Rows are points. Examples show where two turns around zero, p and q, send a point. Write where each new point lands after one turn and then the other. Backwards means that the second turn is done in reverse. Each puzzle has new turns, and all numbers are rounded.
In the rows, 128 means zero.

Turn p:
[146  96] => [159 108]
[136 160] => [120 160]
[ 90 140] => [ 89 121]
[140 116] => [144 123]
Turn q:
[134 123] => [130 120]
[129 106] => [115 110]
[159 123] => [150 105]
[ 81 166] => [114 187]
[139 122] => [133 117]
Where do these land?
q, then p: [139 146] => [142 144]
p, then q: [141 125] => [140 123]
q, then p: [ 98 126] => [ 98 131]
q, then p backwards: [ 93 101] => [ 89 148]
p, then q: [168 142] => [170 135]

Turn p:
[111 103  90 120] => [120 112  94  98]
[165 123 143 125] => [154 114 156 133]
[ 80 124 155 132] => [ 75 133 127 144]
[141 115 111 144] => [146 111 111 131]
[143 174 142 118] => [145 169 153 134]
Turn q:
[110 136 119 153] => [118 125 132 159]
[146 176 152 110] => [141 183 143 117]
[106 132 114 118] => [100 128 130 128]
[131  68 121 143] => [140  69 114 124]
[167 151 126 106] => [145 165 107 107]
[108 105 136 137] => [124 100 143 132]
Where do these land?
p, then q: [140 150 158 122] => [151 143 155 138]
p, then q: [125 134  87 150] => [117 137  84 133]
p, then q: [138  95 129  98] => [127 107 141  89]
q, then p: [146 152 173 101] => [142 159 178 123]
p, then q: [102 137 119 136] => [104 135 122 143]
p, then q: [118 100 103 160] => [113  98  91 137]

Turn p:
[148 136 144 134 171 135] => [161 134 138 117 157 148]
[152 151 119 117 122 118] => [142 150 122 108 111 122]
[124 123 130 109 103  82] => [128 115 134 118 103  81]
[126 181 144 148 137 122] => [134 167 172 120 126 137]
[114 125 143  82  94 110] => [104 100 131  94 100 102]
[152 126 142 152 142 136] => [158 130 134 140 131 150]
[114  97  95 134 142 146] => [114 123  94 152 156 129]
[ 94  85 107 148 114 176] => [ 84 105  98 174 141 155]
Turn q:
[116 144 107 139 154 155] => [100 136 113 137 135 162]
[110 134 136 120 144 119] => [108 134 144 134 136 121]
[ 89 111 149 138 120  92] => [107 102 154 138 109  90]
[141 159 161 159 124 157] => [141 162 126 160  93 149]
[156 125 107 149 109 154] => [153 122  93 124 115 153]
[ 92  90 129  91  93 114] => [119  97 158  76 115 101]
[157 145  95 102 139  87] => [135 139 100 119 179  96]
[162 116 139 125 141 145] => [161 132 135 135 141 151]
Where do these land?
p, then q: [ 79 107  98 142 159 145] => [ 78 110 130 170 145 145]
q, then p: [153 134 135 132 110 121] => [148 144 118 125 111 122]
p, then q: [ 93 102  97 130 117 145] => [ 83  97 116 139 122 131]
q, then p: [156 125 135 120 133  97] => [168 136 132 128 137 115]
p, then q: [158 126 123 143 119 123] => [150 133 102 127 121 128]
p, then q: [162 130 134  95 118 122] => [149 131 121  88 142 119]
q, then p: [ 97 131 179 137 136 137] => [117 112 174 140  99 145]
p, then q: [ 67 138  99 137 130 128] => [ 71 127 141 159 120 112]
p, then q: [188 159 152 116 130 134] => [173 168 122  90 132 141]

Turn p:
[104 129  85 108 109 117 129 133] => [129 149 117 103  88 108 139 134]
[103 115  91 146 143 144 132 178] => [ 74 121 121 128 106 110 151 161]
[142 110 160 101 123 148 120  98] => [157 112 135 143 119 161  99 112]
[138 123 147 129 103 147  81 105] => [126 117 116 124 127 140  80  90]
[164 134 144 156 140 135 189 115] => [144 129 151 182 159 127 168 117]
[ 92 127 131 123 127 129 121 160] => [ 99 124 132  98 117 142 136 144]
[173 154 160 112 147 138 117  93] => [164 142 117 160 164 156  96 119]
[122 145 124 122 105 110 121 144] => [120 153 138 102 127 122 125 123]
[101 116 127 140 139 113 104 149] => [106 107 124  96 132 119 124 146]
[136 109  97 101 104  88 120 136] => [146 146 148 104  98  90 110 140]
[135 144 144 171 169 139 173  96] => [144 107 111 168 174 134 178 121]
Turn q:
[124 126 123 115 138 166  96 109] => [122 112 107 142 142 167 138 109]
[119 155 177 112 139 197 151 127] => [ 84 110 161 116 123 197 106 135]
[147 109 107 132 123 139 126 150] => [143 116 114 134 128 127 143 159]
[138 159 173 121 146 110 117 136] => [122 107 170 108 151 119 111 106]
[142 107 110 160 118  92 120  88] => [149 161 130 160 123  97 161 108]
[ 94 102 128 175 145 152 114 148] => [ 79 102 108 164 117 112 139 141]
[130 157 112 121  84  95 147 121] => [159 175 133 123 132 113  94 134]
[129 100 114 104 115  82 136 139] => [167 130 113 108 102  94 126 125]
[129 136 107 113 145 119 146 134] => [127 140 116  96 132 124 135 135]
Where do these land?
p, then q: [132 165 126 159 140 145 136  93] => [107 167 116 120 140 128 170 132]
q, then p: [139 100 121 133  83 143 126  90] => [103 144 127 162 148 115 134  83]
q, then p: [118 149  98 170 162 120 135 117] => [136 139 110 100 143 131 178 153]
q, then p: [154 119 141 110 117  95 114 159] => [148 121 162 138 137 111  92 143]
q, then p backwards: [146 123 117 111 130 119 148 110] => [113 144 126 108 116 113 144 121]
p, then q: [113 103 167 129 138 131 140 136] => [119  98 136 133  95 147 139 135]
q, then p: [143 110 129  93  80 121 139 176] => [103 144 163 141 119 106  67 135]
q, then p: [138 129 130 148 182 152 125 127] => [135 104 133 126 110 150 175 147]
q, then p: [ 69 154 123  99 119 125  90 144] => [136 110  70 110 106  98  91 136]
